Every row gives one point. The points of each table are mixes of a few directions, plus a little noise. Count the directions of each table, and those that both share. Where both have some left over, give the other angles between the two spaces (their principal angles), to ten degrees, smallest first.

First:
[[ 45 -52]
 [-27  31]
 [ 20 -23]
 [-30  35]
 [ 13 -16]
 [  0   0]
 [-20  24]]
Second, 4 rows:
[[ 31  55]
 [-22 -40]
 [ -5 -10]
 [ -3  -6]]
Directions: first 1, second 1, shared 0; angles 70

First, 6 rows:
[[ 15   8   3]
 [ 62  32  10]
 [-57 -27  -9]
 [-43 -23  -7]
 [-18  -9  -3]
 [ 40  20   6]]
Second:
[[ 79  -8  20]
 [-32  16  14]
 [-47  10  -2]
 [-14 -10 -24]
 [ 13  -9 -10]]
Directions: first 1, second 2, shared 0; angles 30

First (7 x 6):
[[ 50 -24 -16  -4  58 -24]
 [ 54  77  23 -17 -39   6]
 [-43 -58  18  22 -11  22]
 [ 15   6 -17  -7  26 -11]
 [-23  14  16   9 -38 -12]
 [ -9   3 -15  -3  12  -8]
 [-44 -14  -7   3  -5  25]]
Second (8 x 6):
[[-15  -4   4 -31  16  -8]
 [ 29   9  -5  63 -33  15]
 [ 27   8  -5  60 -31  15]
 [-12  -4   2 -25  13  -6]
 [ 13   4  -2  28 -14   6]
 [-40 -13   8 -87  44 -21]
 [ 25   9  -4  52 -27  13]
 [-28  -9   6 -60  32 -14]]
Directions: first 4, second 1, shared 0; angles 60

First:
[[ -2  10 -20   4  27 -12 -26 -41]
 [ 43 -14  31  20  29  41  30  30]
 [  2 -11  22  -5 -31  13  29  46]
 [-40  11 -25 -20 -34 -36 -22 -18]
 [ -4 -19  37 -14 -66  18  51  85]
 [-10   7 -14  -3   4 -13 -16 -21]
 [-16  12 -25  -4  10 -23 -29 -40]
 [ 42 -10  22  22  43  36  17  10]
 [-16  14 -30  -2  18 -25 -35 -51]]
Second (10 x 8):
[[ -9  17 -24  -8  28  -1 -28 -42]
 [-30  13 -11 -34 -28  10  -2   8]
 [-22  12 -29  -3   3 -37 -34 -46]
 [  3  10   2 -21  15  47   9  11]
 [ 46 -42  34  73   0 -57  18  16]
 [-15   4   4 -25 -26  21  14  28]
 [ 44  -1   7  27  71  29  -3 -24]
 [-39  -5   9 -30 -84 -14  23  54]
 [ 37 -17  24  30  24  10  17  14]
 [-16   9 -15 -10  -2 -10 -15 -19]]
Directions: first 2, second 3, shared 2

First:
[[  8  -5 -28   1 -11  21 -20   0 -13]
 [-19  -9  20  -3 -33 -28 -19  -5  12]
 [-28 -36  20 -50  29   4  10 -26  73]
 [ 16   4 -58   5  28  44   0  30 -34]
 [ 30   8 -65   9  28  53   5  15 -13]
 [ 31  22 -26  30 -16  14  -3  -2 -16]
 [  4  37  71  41 -38 -68  17  -7 -19]
 [-45  -5  46  -4 -20 -65   2  24  17]
 [-22 -24  41 -33  13  -2  -5 -21 -12]
 [ 24   8 -21   5  21  28  14  -9   7]]
Second (9 x 9):
[[  9  -5 -17  30  -4  48  33 -38 -25]
 [ 51   3  11  17  19  12 -14  27 -21]
 [ 35  51 -22   5  23   9   4  -1 -50]
 [  5  11  -5  -1   4  -1   0   0  -9]
 [ 36 -11   6  25   8  28   3   5 -16]
 [-57  35 -13 -51  -7 -60 -12   0  21]
 [-46  35 -14 -44  -4 -51  -9  -1  14]
 [ -1 -37  32  -6  -5 -20 -26  34  38]
 [-32 -83  23  26 -34  34  20 -26  48]]
Directions: first 5, second 3, shared 1; angles 60, 90

First:
[[ 45  15  49 -34 -38 -40  -9 -15  -4 -41  21]
 [ -1  14  -9 -28 -17 -30  36  12  11   5  23]
 [-30 -44 -12   0  15 -12  42  22 -44 -38  48]
 [ 21 -30  21  -2  13 -37 -17 -14 -31  -4  -1]
 [-12  21 -12  12  -7 -10  41  25  61  41 -22]
 [-45 -25   0  66  31  29   4  -4   0 -13 -15]
 [-24  40   2  19 -20   7  26  -3  44  -8   2]
 [-20 -21  -9  32  15  14  21  21  12  11 -14]
 [ 14  12 -13 -17  16  22 -64 -41 -34  14 -12]
 [ 52  19 -17 -50 -10  60 -73  -1 -19  32 -30]]
Second (11 x 11):
[[ 14  40  20 -15 -55  25  30  35  56 -33   4]
 [ 13  14  12  -5 -28  35 -15   7  16 -31 -22]
 [ 27  -5 -19 -43   5 -11 -23  -3 -27  32   0]
 [  9 -22 -46 -52  15 -12  -3  12 -41  28   5]
 [  6 -54  23  26   6  -3  25  44  -5 -25  -8]
 [ -4  45   1  -1  -2 -29  10 -25  31  45  19]
 [-23  25 -17  17  24 -20 -13 -46   3  42   2]
 [-51  50  -6  57  12  16 -18 -55  42  14 -33]
 [ 25 -35  32  -3  -3  23 -33   3 -48 -61   8]
 [ 33 -38   4  -9   6 -19  15  45   8  33 -24]
 [-48 -22  -5  25  22  -8  28 -12 -34 -40  48]]
Directions: first 6, second 6, shared 5; angles 40

First:
[[  9 -57 -34  -2  -6  16 -13 -29  -8  -7  14 -12]
 [-20  45  -1   8 -13  23  24 -13  20 -11  -9  29]
 [ -7 -20   6  -6  14  14 -18  11  10  21  12 -36]
 [-17  95  49 -11 -28 -14  20   4  63  51  -2   4]
 [ 39 -15  12  -6  -5 -62  -9  10 -27   8  -2   3]
 [-13  -3  -5   5  14  23   1   7  -5 -13  -2  -2]
 [ 29 -23  -7  -5 -15 -35  -7 -14 -13   5   4   4]
 [  2  29  24  -4  -3 -19   3  15   9  16  -3   0]
 [ -6 -33 -29  10  13  27   0  -8 -23 -36  -3   9]
 [-14 -18 -14  11  29  28  -1  16 -25 -34  -7   2]]
Second, 9 rows:
[[-21  -7  19 -23  27  26  30  -5 -30 -64  -8  -5]
 [ 11  25 -28  24 -45   6  15 -43  34   6  -6  47]
 [ -1   3  -2  16   9  -1 -15  19   4  11  -4  -2]
 [ 20 -16  -1 -15 -19 -25 -20   1  17  63  25 -27]
 [ 10 -40 -21  48  -1  20 -37 -28  40 -10 -14  -8]
 [  9  -1  -7   5 -14 -29 -18   0  -7   6  -3  11]
 [ -5  23  12 -36  -6  -4  33   7 -12  11  15   2]
 [-17   9   6  10  26  16   6  14 -22 -46 -19  13]
 [ -6   3  22 -31  21  -5   5  38 -19  24  16 -31]]
Directions: first 4, second 5, shared 2; angles 30, 40

First, 11 rows:
[[-15  -2  15  -5  17 -11  30  27  17 -11  -3   0 -11  -2]
 [-14  -3  13  -5  14 -10  29  24  16 -12  -3  -1 -10  -3]
 [-22  -2  22  -6  24 -18  46  38  26 -17  -5   1 -15  -4]
 [-28  -4  28  -8  27 -21  55  46  30 -20  -6   0 -19  -5]
 [  5   2  -6   2  -6   5 -11  -9  -6   4   1  -1   4   1]
 [ 17   4 -15   5 -18  12 -33 -27 -18  11   4   0  12   3]
 [ 17   2 -15   5 -16  12 -33 -27 -20  13   3   0  10   4]
 [ 49   7 -47  13 -49  37 -95 -78 -55  36   8   0  33   8]
 [ 31   5 -30   8 -31  24 -61 -50 -34  21   6   0  22   6]
 [-12  -2  11  -2  10  -8  21  17  12  -7  -3   0  -8  -2]
 [-25  -4  23  -7  24 -19  49  41  27 -19  -5   0 -16  -4]]
Second (11 x 14):
[[-22  44  31 -16  -8  -1 -47 -30 -49  26 -14  25 -38  45]
 [-22 -11  42  31 -16   5 -20  15   0 -22  67 -20   4  40]
 [ 13   9  -6  13  -7  -2  12  -1  18  -6   2  -5  13 -17]
 [ 26 -19 -71 -26  19  -3  17   3   2   2 -70  15   2 -41]
 [-35 -21  33 -39  25   2   8  -9 -26  36 -14   8 -30  13]
 [-17 -12  55 -19  22   1  56 -11  24  37   8 -14   0 -28]
 [ 21  -5 -45   0  -9 -16 -19  38   9 -28   7 -25  19  -9]
 [ 22  21 -24  -3  -7 -10  -4   0   7  -2 -15  -3   7 -18]
 [ -3 -17  -2  13  -4   0  -8  19   2 -19  28 -13   9  13]
 [ 11  14 -18  10  -5  11  -6 -25  -9   0 -30  30  -6   0]
 [  8  -7   5  40 -12  12  10   0  22 -25  28   0  19   2]]
Directions: first 1, second 5, shared 0; angles 50

First, 10 rows:
[[ 37  65  14   7  -3   7   5  13  10   7  -4  -2 -10 -18  17   0 -49  -1]
 [  4 -41 -25   1   7  60 -15   5  13  27   9  -4   6  20  17  29  -6   6]
 [ 38 -25 -17 -11   1  92  -9  -9  22  31  43 -29   4   7  33   8 -17  -8]
 [-34  10  13  14  -1 -95   8   4 -20 -30 -35  28  -2  -8 -38  -7  28   4]
 [-21 -44  -5  10  -1 -57   4 -14 -11 -17   0  11   8  -4 -35  -4  52  -4]
 [ 19  95  27 -17  -4  34   6  18   2   1 -14 -10 -16  -5  38 -14 -72   4]
 [-57  -7  15  -7  -2 -73   8  -6 -27 -36 -29  18  -1   6 -32 -20  39   4]
 [-34 -55  -7 -19   0   7  -1 -20 -12 -11  14 -10   7  17  -9 -15  44  -4]
 [ 30 -25 -10  10  -2   3   2 -13  11   9  29  -9   6 -14  -6   2  15 -11]
 [ 19  24  -5  12   4  20  -6  19  12  18 -12   7  -4   0  14  23 -36   7]]
Second:
[[ 65 -41  -8 -33  18 -52  15  19  32 -14  -6 -12  12  16   2 -28  -5   8]
 [-11  39  17  12  -4  42  -5 -18  -9  19  49  -4  12 -26  11  -4  -5 -12]
 [-89  16   3  50  -4   1 -22  -6 -35  14  -8  41   6 -10 -25  45  26   3]
 [-23 -26 -24  -6 -17  -5   2  12  -7 -26 -87   2 -48  36 -10  24   1  10]
 [ 29  30  16 -11  -2  38   5 -14   6  12  51 -22  10 -21  21 -23 -16 -12]
 [ 52   2  -9 -45 -23  49  19  -4  15 -24 -38 -47 -52  22  29 -24 -34  -7]
 [-21 -31 -18   3  -3 -31  -1  15  -4 -17 -61  15 -20  26 -17  21  11  12]
 [-25  23  13  22   5  11  -9 -10 -11  19  40  12  23 -22  -3   6   8  -5]
 [-22 -17   3  25  23 -57 -11  10  -2  13  23  34  42 -10 -23  11  25   9]
 [ 44   6   9 -19   8   5   8  -3  16   5  38 -19  15 -10  15 -27 -12  -6]]
Directions: first 4, second 3, shared 1; angles 50, 90

First (9 x 20):
[[  0 -16   0  18 -35  15  20  26 -28  19  11  32  35   2 -13 -35  21  -6
   -6  -2]
 [-12 -49   7  32 -25  36  23  37 -17  36  40  -4  80 -12  18 -26  35 -14
  -30  -2]
 [ -3   0 -23   9 -21 -11 -18 -57  -2 -36 -69   2 -56  -6  46  50 -30 -12
  -37 -31]
 [  3 -16  11   8   5  27  12  25  -1  28  45  -8  54  -8  -9 -28  30  -2
    3  11]
 [ 42  32 -10   4   1  42 -15 -69 -10  -7 -11  34 -17 -25 -11 -18  30  -5
   12  -5]
 [ 29  37  -3 -15  26  16 -20 -52  12 -13  -7   5 -30 -14 -15   2   9   5
   23   4]
 [-15  14  -5 -22   8 -53  -7   7  14 -24 -35 -14 -53  23   1  33 -46  10
    8   0]
 [-22  -6   9 -17  31 -34  -5  30  30  -3   9 -51  -5  11  10  31 -30   8
    2  11]
 [-17   8  11 -18   6 -41  11  56   5   5  14  -3  -4  28 -31 -12 -18  14
   29  19]]
Second (11 x 20):
[[ 12   5  41 -29  13   6  12   7 -13 -35 -26 -17  13  21   3 -21  13  -3
  -19 -15]
 [  2   1   5  -4   3   1   1   2  -2  -6  -5  -3   1   2   0  -3   2   0
   -3  -2]
 [ 16   5  65 -44  22  10  16   8 -23 -53 -41 -26  19  31   2 -32  23  -4
  -28 -26]
 [-11  -2 -43  31 -14  -7 -11  -5  18  38  27  17 -12 -21  -2  22 -16   3
   18  16]
 [  5   2  17 -12   7   3   5   2  -7 -15 -11  -5   6   9   2  -9   6  -1
   -8  -6]
 [-25  -9 -95  67 -30 -16 -24 -14  37  79  61  40 -30 -46  -6  48 -35   7
   43  38]
 [ 18   4  68 -48  23  11  18   9 -25 -56 -41 -28  21  33   3 -35  23  -6
  -31 -26]
 [-18  -5 -66  49 -22 -11 -16  -8  25  55  40  28 -22 -32  -4  33 -24   5
   30  26]
 [-16  -5 -62  43 -18 -10 -16  -9  23  50  37  24 -18 -29  -5  31 -22   4
   27  24]
 [ 14   5  56 -39  18  10  15   7 -20 -45 -35 -23  16  26   3 -26  20  -4
  -24 -21]
 [  3   1  13 -11   6   2   3   2  -4 -12  -9  -6   4   7   1  -7   3   0
   -5  -5]]
Directions: first 4, second 1, shared 0; angles 90
